Every row gives one point. The points of each table are mixes of a few directions, plus a little noise. Count the directions of each table, and those that both share. Where both have some left over, give the other angles between the two spaces (their principal angles), to ten degrees, smallest first.
In the rows, 128 means zero.

First (6 x 2):
[[129 132]
 [111  18]
 [134 160]
 [129 137]
 [134 163]
 [132 158]]
Second (7 x 2):
[[ 92 141]
 [ 64 150]
 [184 109]
 [ 89 142]
 [204 101]
 [119 132]
 [144 122]]
Directions: first 1, second 1, shared 0; angles 80

First, 4 rows:
[[151  49 117]
 [103 217 141]
 [131 117 126]
 [128 130 128]]
Second (6 x 3):
[[154  38 115]
 [108 203 139]
 [126 140 130]
 [108 201 138]
 [139  91 123]
 [138  97 124]]
Directions: first 1, second 1, shared 1

First:
[[152  93  63]
 [118 142 154]
 [141 111  94]
 [101 166 199]]
Second, 6 rows:
[[164  75  29]
 [135 119 110]
 [133 121 116]
 [109 155 179]
 [107 159 184]
 [120 139 148]]
Directions: first 1, second 1, shared 1

First:
[[120 169 158 148]
 [118 169 160 147]
 [119  94 123 103]
 [116  89 124  99]
 [167 118  74 143]]
Second, 6 rows:
[[249 154 132 138]
 [105 123 127 126]
 [104 123 127 126]
 [107 123 128 127]
 [102 123 127 127]
 [102 122 127 126]]
Directions: first 2, second 1, shared 0; angles 50

First (8 x 6):
[[125 133 173  54 116 151]
 [125 133 170  62 118 152]
 [126 132 160  76 119 144]
 [125 133 167  64 120 148]
 [132 120  57 245 144  92]
 [129 125 105 166 131 116]
 [130 120  70 226 143  97]
 [128 126 122 136 130 125]]
Second:
[[129 127 117 146 131 122]
 [132 120  55 249 146  90]
 [131 123  79 210 140 102]
 [127 131 151  90 122 140]
 [125 134 186  32 113 158]
 [126 132 165  66 119 147]
 [127 130 143 103 124 136]]
Directions: first 1, second 1, shared 1

First (9 x 8):
[[ 95 116 181 111 138 113 141 104]
 [ 84 112 198 106 142 108 145  96]
 [151 135  92 140 121 138 120 144]
 [150 135  94 139 121 137 119 143]
 [179 145  50 155 112 150 109 164]
 [ 74 110 212 102 144 104 149  89]
 [207 154   7 167 105 163  98 183]
 [113 123 152 120 134 122 134 117]
 [102 120 167 117 136 117 138 110]]
Second, 10 rows:
[[135 215 150 121 125 137  58 151]
 [170 166 161 134 132 165 107 102]
 [ 61  70  76 116 120  68 159 171]
 [ 87 164 112 113 118  92  91 179]
 [117  86 114 129 127 117 159 125]
 [156 201 160 128 129 154  76 126]
 [111  47 101 132 130 113 190 117]
 [141 143 139 131 129 141 120 120]
 [162  62 135 147 138 157 189  73]
 [139 125 134 131 130 138 133 117]]
Directions: first 1, second 2, shared 0; angles 80

First, 9 rows:
[[121 133 103 132 111 167 105 125 150]
 [118  99 129  78 142  76 146 134  83]
 [126 119 109  58 101 113 141 133  93]
 [158 152 139  67  81 111 169 134  92]
 [141 147 123 113  98 146 134 128 130]
 [127 146 146 249 164 176  94 118 200]
 [137 140 131 130 117 137 132 128 132]
 [100  97 143 207 202 113 101 123 155]
 [124 118 129 117 135 112 132 130 116]]
Second (8 x 9):
[[147 158  86 148  99  67  55 128 136]
 [139 150  82  63  58 149 114 130 118]
 [122 115 156 172 173 110 133 126 135]
 [136 137 126 196 156  58  74 126 143]
 [121 117 147 139 150 136 147 128 128]
 [116 109 158 127 155 158 170 128 125]
 [116 109 156 116 148 167 175 128 123]
 [127 130 113  63  86 178 156 130 115]]
Directions: first 3, second 2, shared 1; angles 80

First, 10 rows:
[[127  98 116  80  79 105 181 117 149]
 [142  98 121 102  74  89 152 140 136]
 [115 117 150  91  71 105 142 144 153]
 [ 57 179 198 170 173 158  80 152 181]
 [ 86 183 188 169 174 179 111 143 176]
 [ 98  90 103  91 105  77 112 118 118]
 [ 92 137 143 103 131 148 154 110 160]
 [176 142 109 142 145 149  84 125  59]
 [199 118  77 199 179 126 122 130  78]
 [187 117  74 134 150 144 143 100  71]]
Second, 7 rows:
[[110  89  93  63  90  80 139 108 109]
 [156 155 203 159  89 175 139 162 183]
 [189 142 123 156 114 120 168 164 120]
 [121 136 115 185 184 114  56 142  94]
 [164 128  98 128 130 110 128 136  84]
 [ 56 132 140 136 174 145 187 100 210]
 [105 119 126  69 113 153  78  84  95]]
Directions: first 5, second 5, shared 4; angles 30

First (9 x 11):
[[ 91  69 150 145 138 114 152 120  83 149 126]
 [137 144 161 175  26 148 127 155 166 135 161]
 [ 95  71 124 113 198 105 146 105  70 141 106]
 [105  90 131 123 163 114 142 115  91 138 116]
 [169 190  86  85 164 137 102 125 162 100 114]
 [134 134  84  70 236 112 120 101 103 112  92]
 [162 187 136 151  42 155 109 155 192 117 155]
 [ 96  80 181 190  43 130 152 143 116 157 158]
 [163 186  98  99 141 139 104 131 164 105 122]]
Second, 8 rows:
[[135 189 109  98  85 131  78 125 187 125 191]
 [156 138 166 157 132 154 191 159 106  86  64]
 [156 166 135 148  75 145 123 148 168 117 133]
 [ 67  87 139  99 195  61 156  87  90 137 122]
 [113 122 116 132  67 135  76 124 154 166 201]
 [134 118 129 140 117 142 127 136 122 133 126]
 [105  92  85 114 170  60  93  85 144 174 126]
 [159 111 145 134 182 195 180 161  52  87  58]]
Directions: first 2, second 5, shared 2
